Each row of a before or after table is a point. The points were changed in one or more steps. Then noise was added and the rows were shuffled. The steps act on columns, c1 being the first. What was done? A step turns or swaps two columns, mirrors them in a line or flattens them onto one, adds a multiple of one to another, or multiplies or shifts one. Angles are multiples of 10 degrees, from the lower column toward the higher: turns from -170 to 170, lines from 10 to 170 but not 90. Use the fewest steps. Two steps may share a column if one is a turn and the other turns, adds or multiplies; they go together, in the order done. Otherwise the lowest column goes first.

Before (9 x 2):
| +0.03 | +0.14 |
| -0.34 | -0.04 |
| +0.26 | +0.02 |
| -0.57 | +0.02 |
| -0.01 | -0.17 |
| -0.34 | +0.17 |
| -0.25 | +0.10 |
| +0.05 | -0.04 |
| -0.64 | +0.27 |
After (9 x 2):
| -0.03 | +0.05 |
| +0.26 | -0.07 |
| +0.34 | +0.06 |
| +0.58 | +0.09 |
| -0.02 | +0.17 |
| +0.67 | -0.16 |
| -0.26 | -0.07 |
| +0.00 | -0.10 |
| +0.40 | -0.12 |
Steps: turn c1 and c2 by -170 degrees

Before (14 x 6):
| -0.45 | +0.28 | -0.01 | -0.06 | +0.20 | +0.14 |
| -0.10 | +0.47 | +0.45 | -0.01 | +0.11 | +0.37 |
| +0.12 | +0.13 | +0.00 | -0.44 | -0.12 | -0.27 |
| +0.13 | -0.20 | +0.23 | -0.50 | -0.10 | -0.01 |
| -0.23 | +0.06 | -0.08 | -0.66 | +0.14 | -0.24 |
| +0.05 | +0.34 | +0.54 | +0.14 | +0.09 | +0.08 |
| +0.30 | +0.15 | +0.04 | -0.46 | +0.07 | +0.03 |
| -0.07 | +0.19 | +0.49 | -0.03 | +0.21 | +0.29 |
| -0.02 | +0.39 | +0.47 | +0.04 | -0.19 | +0.25 |
| +0.25 | +0.02 | +0.04 | -0.57 | +0.29 | -0.06 |
| +0.26 | +0.27 | +0.51 | +0.17 | -0.09 | +0.43 |
| -0.02 | +0.00 | +0.11 | -0.24 | +0.19 | -0.22 |
| -0.25 | +0.06 | -0.02 | +0.08 | +0.45 | +0.54 |
| +0.42 | -0.10 | -0.10 | -0.30 | -0.13 | -0.15 |
After (14 x 6):
| +0.26 | -0.12 | +0.06 | -0.44 | +0.05 | +0.12 |
| +0.10 | +0.19 | -0.03 | -0.43 | -0.09 | +0.27 |
| -0.45 | -0.29 | -0.04 | -0.04 | +0.12 | +0.15 |
| -0.12 | -0.57 | +0.47 | -0.02 | +0.12 | +0.23 |
| -0.23 | +0.19 | -0.10 | -0.67 | +0.10 | +0.19 |
| -0.05 | +0.19 | +0.11 | -0.23 | +0.13 | +0.14 |
| +0.42 | +0.18 | -0.08 | -0.32 | -0.11 | -0.01 |
| +0.13 | +0.10 | +0.26 | -0.48 | -0.09 | -0.18 |
| -0.09 | -0.34 | +0.49 | -0.03 | +0.16 | +0.01 |
| +0.27 | +0.01 | +0.05 | -0.58 | +0.23 | +0.06 |
| +0.27 | -0.50 | +0.52 | +0.15 | -0.05 | -0.02 |
| -0.06 | -0.42 | +0.47 | +0.04 | -0.14 | +0.21 |
| -0.25 | -0.53 | -0.01 | +0.06 | +0.31 | -0.22 |
| +0.03 | -0.23 | +0.54 | +0.16 | +0.07 | +0.25 |
Steps: turn c2 and c6 by 120 degrees; multiply c5 by 0.7
